Every row gives one point. Before rounding, the points of a table are all equally far from one centre. They may lie mostly on one side of it. Where is the centre, to within rounding?

Points:
[[-11 -13  48]
 [ 56 -16 -22]
 [ 21  36 -40]
 [ 42  -7 -50]
 [  7  41  16]
 [  3  29 -55]
 [-60  -1 -24]]
Centre: [ -2 -11 -11]

Points:
[[ 31  43  -5 -41]
 [ 31  34  -9 -53]
 [ -6   2 -13 -57]
 [  1   3 -17 -60]
 [ -9  30   0 -49]
 [  2  27  22 -48]
 [ -1  35  -5 -52]
 [ 10  37 -28 -30]
 [  7  16  28 -51]
 [-11   9  24 -37]
 [-19  24  -3 -33]]
Centre: [ 16  10  -2 -29]

Points, 14 rows:
[[ 26 -29  10   0   0 -27 -46   0]
 [ 44 -60   8 -18  14  16  10  -3]
 [ 13 -17  49 -10   7 -19 -22  14]
 [ 43 -28   3 -22  32  -3 -22   1]
 [ -3 -22  50 -19   5  22 -16 -13]
 [ 38 -45  25   3 -32  20  16  29]
 [ 13 -14   4  37  -2  39 -25  -7]
 [  7 -18  58   3  -5   6 -16  23]
 [ 28 -20   6  37 -25  15 -13  38]
 [ 34   4  19 -30  15  16  -2  32]
 [ 34 -29 -12  -3  37  12 -31   9]
 [ 35 -27  -3  28  21  12 -35  -3]
 [ 52   8   2   0 -21  21 -10  -3]
 [ 34 -24  21 -16  26   5 -28  37]]
Centre: [ 11 -25   5  -4  -6  10  -6   8]

Points:
[[ -2  -1   0  42  40  -2 -31   4  -6]
 [-13  -7   2  30  17 -12 -24 -37   5]
 [ 19  17   2  34  51   6  -9 -46   6]
 [ 22 -28   8   2  37  22  -8 -22 -32]
 [ 11 -23 -18  11  11  -4 -13 -22 -28]
 [  6  11  32  -1  17  35  -9 -16  -8]
 [ 23 -13  -7  -8  27 -26   5  15   6]
 [  5  -7 -13  23  58 -23 -35 -16   2]
 [ 13   8 -21   3  32  26 -32 -21 -29]
 [-11  -8 -20  32  52  10 -22 -25  20]
 [ 28 -31  -9  18  60   0 -19   2  -4]
 [ -7 -23 -13  22  13   3  -6  11 -10]]
Centre: [ 10  -1  -1   3  35   5 -10 -14   4]

Points:
[[ 38   3  37  15  29 -25   6 -25 -34 -40  -2  -4]
 [ 14  -6  10   4  47  -2  23  12 -42  -4   9  -9]
 [ 10   1   8  10  60   5   6   6 -14  -8  27  -2]
 [ 36  19  24 -13  18  12 -19  24 -29  -8   8  11]
 [ -1   6   5   4  43  12  24  -4 -18 -22  14  14]
 [  4   7  -6   2  50  -5 -20  12 -28 -14   6 -11]
 [ 42   3   4  28  42   9 -19 -29 -34  -4  32   6]
 [ 43  14  23  -8  21  16 -24  13 -25 -27  -1  12]
 [ 29   1   1  19  30  23  -3  -3 -42  -4  -9  28]
 [ 13 -16 -10  -5  22  29  -4  -6 -39  11  22   3]
 [ -5   7  18  13  28   5  -8   3 -21 -44  29   3]
 [ 37   9   9  -2  24 -22 -15  30 -32   2  22 -19]
 [-16  -9   9  11  12  41 -27 -13 -31 -14   4 -15]
 [ 22  28  10   8  37  17   8  32 -28  -8  26  -9]
 [ 13  -2  14  43  35  19   0  16 -27  26  24 -34]
 [ 36  -5   9 -20  23  16  -1  10 -18 -17  32   9]
 [ 52  -1  10  -9  35  14  -5  -6 -43 -16  -2   5]
 [ 32  -6 -11  28  10  31 -15 -11 -59  11  -8 -15]
 [ 22  13  11  38  25  18   1  31 -45  -9 -19 -25]]
Centre: [ 24   8  12  19   5   5   1 -13 -10  -4   3 -19]

Points:
[[-27  -3 -43   7  15  10   5  21   3   6 -19  -7 -24 -18]
 [-20 -35 -25   5  20  10  -6 -13 -27  -5 -21 -22 -10  -4]
 [-16 -47 -45   4  14   9  12   6  -8  -4 -18  -5   3   0]
 [-20 -48 -21  -7  15  10   9   4 -19 -11 -36  -1  -6  12]
 [-19 -22 -48  -7  19   9   7  -5  13 -10 -34   4 -12  -9]
 [-23 -18 -42  -5  22  17  12 -23  -8 -23 -23  -8   2  -2]
 [-19 -23 -60  -2  22  11   8  -3  -5 -13 -11  -5  -7  -1]
 [-21 -21 -23   0  17  16  21  10 -13   0 -51 -22 -31   7]
 [-18 -20 -37  -3  13  30  17  14  15   1 -34 -22 -23 -11]
 [  1 -31 -22  12  20  25   0   1 -27 -26  -7  -8   1  19]
 [  5 -26 -41  -3  21  -3  -9  -4 -10  -4 -37 -17  -8  13]
 [ -3 -26 -42 -11 -10   1  11   4  -6 -18 -29   8  -3   0]
 [-14 -45 -29   5   9   5  -1 -10 -20  -1 -20   2 -35  -4]
 [-33 -25 -20  -3  31 -11   2  22  -2  10 -30 -26 -16   4]
 [  1 -11 -31   5  10  15 -24   3 -11   7  11   0   1   0]
 [-31 -20 -32   6   9 -14  47  14  -9   0 -30   5 -31   1]
 [-40 -34 -25   7  15  19  18   5   3 -15 -17   9  -3 -10]
 [-35 -21 -21   2  17  26   6   7 -14  -6 -34  -7   3   0]
 [-31 -32 -28  21  15 -17  -2  -9   7  -4 -18 -18  -2  17]]
Centre: [ -3 -10  -9  -2  18   4  24  -3   2   4  -5  -5 -15  10]

Points (25 x 20):
[[-29  12 -19  49   2 -34   2   5  15  27 -25 -15   3   6   3  32  17   0
  -25   0]
 [-14  12   6  41 -29 -26   0  -5   8  30 -47  12  29  13 -14  31  -9  10
  -15 -22]
 [  2  29 -19  54   5 -18  -5 -14  28   5 -33  -1  18   5  -5  27   9  -5
   -7  -4]
 [-17  18   0  37 -11 -17  13  17  16  20 -36   5 -10   9 -10  45  20   8
  -21   3]
 [ -8  18 -11  53   0  -4   0  -6  30  17 -28   7  19  24   4  29  15  12
  -14 -11]
 [  1  34 -13  39 -13  -9   8 -20  -2   4 -36   7  21   4 -16  38   7  13
  -28 -27]
 [ -6  15 -15  40 -26 -17   5   9   1  35 -27 -12 -11  26 -21  16  10  23
  -13 -20]
 [-19  28   1  43 -17 -30  15   6  18  28 -27  -6   0   9 -24  22   7  14
  -13 -13]
 [-17  22   7  45  -8 -24   6  14  10  29 -41  -3   8  30   0  17  -9   0
    5  -1]
 [ -4  16 -32  40 -14 -12   2  -7  23  22 -32 -14  31  -3  -4  30   7  19
  -15 -12]
 [-21  26  -7  51  -4 -18 -10   8  21  18 -48  13  19  18  -4  15  -3  19
  -20 -16]
 [ -4  19  10  27  -8  -2  10   8 -11   6 -39   8  14  44  -2  35  -6  15
   -7  -1]
 [ -8  27 -15  54 -12 -36  -6  -8  13  19 -33  -3  23  10  -5  43  12  -2
  -18 -13]
 [ -9  17 -37  40   1 -25   6 -16   8   1 -40  -5  27   8 -15  36 -20   3
  -16 -11]
 [-14  13 -31  45   1 -43 -18  -5  17  41 -37   8   8  12 -21  19  13  14
  -15  -6]
 [-13  21 -21  25  -1 -30   9   9  16   5 -28   5  21  36   3  42   7   0
  -19  -8]
 [-25  11 -13  43 -21 -14   4 -24  11   0 -22 -12  21  23  -3   6   4  11
   -7 -11]
 [-12  26   0  52  -8 -14   7  14   3  23 -40   6  27  -2   9  25   6  29
   -5  -1]
 [ -9  16 -14  48 -21 -20 -10  22  24  34 -22 -13   5  27  -8  30   9   9
  -14  -1]
 [ -2  17 -13  38   2 -28   1   9  -9  38 -37 -12   4  10 -31  47  12   4
  -17 -10]
 [-20  37  -9  48 -13 -18   9  12  18   3 -21  -5  13  22  -5  23 -11 -10
  -15   0]
 [-22  30 -19  50 -19 -13  -3   5  14   6 -37   1  17  17   3  20   3 -12
  -19 -13]
 [ -9  21 -29  46 -27 -25  -5  -4 -13  11 -20   8  34  37 -14  27   3  -6
  -15   3]
 [ -5  16 -15  60 -18 -27  10  12  -3   4 -27 -12  13  11  -1  19  22   7
  -16  14]
 [-12  18 -18  48  -8 -24  -6 -10   5  28 -37  -7  34  12   3  35  15   7
   -2 -14]]
Centre: [  0   7  -9  24  -6 -18 -11  -3  -6  18 -14  11   4   3  -3  18  -9   8
 -20   2]

Points:
[[ 40 -46   3  -2   0  32  13  35  25   2   9   5  14  -9   1  -7  -8  35
  -13  48  25  -5  -3 -10]
 [ 46 -31  -7 -14  -6  10  18  13  28  20   6   5   9  12   5 -20   3  42
   -6   6  43 -17  29  12]
 [ 55 -40  -9  -9 -13   8  21   0  19   4  16   3  17 -30  17 -24 -11  16
    6  19  38 -15  20  16]
 [ 59   1  18   4 -11  44  20  22  43   8  -9   8   0   9   9 -36   0  22
   20  33   7 -28  19   6]
 [ 49  -7  20  20 -12  15  31  15  34  -8   3   0   8   6  21 -19  -4  31
   12  24  32 -12  30  30]
 [ 39 -23  -3   1 -12  46  24  18  21  -7  24   0  17  12   5 -16 -14  24
    1  45  36 -28  20  18]
 [ 26 -25  -4  -1   1  18   4  22  14  22  10 -25   8  -2  -6  -8   1  34
   43  13  22  -2   6  38]
 [ 34  -4   9 -10  -8  22  44  27  35   6  10   4   4  14  17 -17  17  27
   -1  52  47  -6  -9   7]
 [ 54 -20   7   4   1  40   3  26  33  14  20   8  12   6  -3 -28  16  43
   11  15  11 -15  18   3]
 [ 54   0  12  -9  -1  18   6  38  36   2  -6 -14   4  -1   8 -13   3  47
  -16  25  -1  -3  22  25]
 [ 44 -23  23 -11  22  42  20  34  21  -5   4 -31  -5  -4  -1 -11 -18  32
   27  17  15 -22  -2  11]
 [ 48  -9  16  14  -6  12  20  15  29   5  15 -18   8  17 -11 -18  20  27
   12  14  23   2  25  30]
 [ 30 -19  -1  14  21  39  13  10  27   8  23  -5   9   1  -6 -14 -17  47
    7  -2  21  -1  25  25]
 [ 46   3 -11  -1  -7  41  31  23  27  28  21 -10 -17  18 -24 -17  11  28
    1  22  27 -13  12   7]
 [ 40 -20  11  10   4  28  12   5  25   1  21   9  17  13  12 -34  14  33
   11  32  26 -22  27  29]
 [ 37 -11  15  -4  14  16  16   9   7  13  11   6  10 -29 -24 -39 -15  40
   10  28  44 -28  10   3]
 [ 32  -7  25  12  10  34  17  23  34  15  15   8  12  21  -5 -24  -2  37
   21  34  26 -28   7  19]
 [ 38 -15  19   5   2  24   7  40  32  -2   8 -10   0   0 -10 -10   4  42
    2  16  40 -17  30  19]
 [ 57 -15  10 -13   5  26  41  18  24   0  12  14  10   7   2 -31   4  34
    7  31  48 -11   4  13]
 [ 34 -12  -3   7   4  25  15  -2  51  20  -3   1  19  17   9 -12 -22  36
    8   6  36  10  21  -1]
 [ 28 -13  20  13  -2  29  32  18  54  -1  10  -6  -6  13 -12 -15 -14  18
   -4  28  34   0  20  13]
 [ 36 -34   4 -12 -22  34  26  35  33  11   0 -11  20 -15  24 -19 -11  40
   23  21   9 -25  15  13]
 [ 23 -10  15   3   1  27   6  15  49  11  14  -3  20  21  24 -34   3  34
   -6  27  19   7  24  -2]
 [ 38 -19  11  14   3  15  21  28  37   3   7  11  12  13  13 -17   0  48
   10  27  34 -10  37   1]
 [ 34  -8  -3   5  -8  31  21  32  13  -3   7  15   5  13   9 -26   1  60
   37  20  32  -4  12  13]
 [ 27 -20   2  -5 -14  36  28  34  29  13  18  -6  -5   7   0 -38   1  38
   -9  14  12  -8  34  23]
 [ 36 -10  30  -8 -13  18  17  25  35 -10   9   2  18 -11   4  -2   0  30
   21  34  48 -10  27  26]
 [ 39  -8  21  -8  26  21   2  31  28   7   8 -10  -6   8 -12 -13  41  10
    9  35  37  -5   2   1]
 [ 32  -6  17   7   5  20   9  41  22   1  12 -10  11  -9  -5 -40  -9  22
   21  19  50  -2   5  22]
 [ 33 -28   5  -7  -2  20   2  10  41   9   7  -2  10  16   6 -16  17  17
  -13  11  27   6  38  29]]
Centre: [ 18   3   4  -8  -1  19  18   9   2   3  -2   6   3  -6   9  -3  -2   7
   5  14   7 -10   5  -3]

Points (29 x 24):
[[ 13 -25   2 -40  -1  13 -42 -41 -34  20  32   2 -22   0  22  -9  21   6
   15  16  18  16 -23 -14]
 [ 14 -14   3 -54 -25  -4 -27 -25 -39  15  10  23  -5  -7 -15 -25   4 -19
    9  -2   7  24 -29  13]
 [  6 -10  -3 -42 -20  25 -29 -10 -42   5  24  -1 -17   6 -11  -1  30 -12
   21   1   0  34  -4   5]
 [ 11 -14  20 -30 -22   7  -6 -37 -35  -4  35  13 -16   0   3  -4  50  -6
   20   0  18  18 -23   2]
 [ 44 -13   2 -39  -6  25 -18 -23 -49   0  20  16 -17  14   8  -3  27 -13
    1  -5  19   4 -17   3]
 [ 25  16 -19 -19 -11   3 -29 -42 -28 -12   6  15  -7  -4 -10 -14  33 -13
   26  11  23   7 -34   7]
 [ -2 -25   4 -37 -12   6 -14 -48 -43   8  33   9  -9  16  -2 -26   6  -3
   18   5   3  50   0  -8]
 [  6  -3  10 -37 -15   5 -43 -32 -51  20   7   3 -16   4   3   5  26   1
   10  -5  13  14  -8   0]
 [ 10  -3  -9 -43 -23  12 -44 -43 -39  26  16   6  -5  -2 -12 -28  -2 -16
    9 -17  14   9   2   7]
 [ 18  -4   8 -29  -9 -11 -14 -18  -8  22  33  12   0  -9 -23 -14   9 -26
   15  27  29  32   1  -5]
 [ 11 -25   0 -52 -40  23 -18 -35 -37  12   3   0   7  16  -4 -14  30  -2
    5   1  19   5   7  -2]
 [  3 -29  15 -51 -20  14 -15 -35 -36 -20  23 -23 -13  -1   6  12  13  -6
   14  13   9  25   1  -9]
 [ 27   3  -4 -34 -18  22 -28 -27 -37  27  27  17 -27  13 -13  -5  33 -23
   -2   5  23   9 -25   9]
 [  2  -2   0 -50 -33  -9  -4 -37 -21   9   2   3 -14 -11   0 -10  22 -16
    9  -5   7  22 -22 -15]
 [ 24 -23   2 -35 -16   4 -46 -38 -37   9  27   3 -20  -8 -10   2  45  -9
   24   4  11  -9  -1   3]
 [ 27  -8   1 -37 -28  25 -19 -15 -33   9  37   1 -11 -13  11 -10  12 -16
   25  15  25   8  -7   8]
 [  6 -37 -14 -41 -32   5 -29 -33 -46  18  22  15  -6   1   9  14  29 -13
   13   9  15  10   5 -13]
 [ 16 -13   5 -48 -10   4 -35 -25 -30  30  30   2 -23  -2 -16  -3  24 -18
   11  10  11  16   2 -29]
 [ 15   2  -9 -23 -10  19 -14 -16 -48  18   5  -4 -14  17  -3  -8  15 -17
   12  -8  19  19  -2   2]
 [ 13  -2   1 -32 -11  12  -8 -11 -42 -13   7  -3  10  -2  -4 -26  28 -38
   13  -5   3  12  -3  -3]
 [  4 -10  -5 -55 -18  33 -27 -29 -42   9  16   5  -9 -15  18  -9  17 -14
   24   2  16  -7 -21 -16]
 [  3   9  -5 -36 -12  -5 -11 -40 -42   4  33   7   8 -17   2  -8  14 -24
   28  -9   2   4 -19  -4]
 [ 13  13   1 -46 -20 -29 -32 -14 -18  -5  12   4 -25  19   4 -17  18 -13
    2  11  14  12   4   2]
 [ -2 -16  -6 -15 -27  -1 -17 -33 -36  23  -2  -2 -33  -1   9 -18  27 -12
   -1   1  15  17 -25   2]
 [ 11  -6   0 -15  -6   6 -26 -32 -25  20  13  10 -18 -18  10   8  43  -9
   17  -6  15  25  -7   2]
 [  4  -5   9 -56 -11   9 -28 -60 -31  13  33  -7   0  -8  -2 -10  37 -16
   -4  -2  29  10 -11  15]
 [-10 -18 -10 -32 -20  10 -27 -54 -28  18  27   9 -19  11  -7  -2  21   7
    8 -23  36   5  21  -7]
 [  6 -12  -7 -37  -2  10 -21 -50 -32  36  17   7  -3  -2  13 -14  25 -16
   -6  -7   6  30  19  -8]
 [ 20  -5   0 -43 -29  26 -18 -28 -43  23  22  15 -24  -9  -3 -15  29   9
   13  15  24 -12   3 -12]]
Centre: [ -5 -16  -2 -27  -2  16 -18 -39 -14  -9  19  22 -12   3  -9  -9   8 -12
  -6  20   5  -2  -2   3]
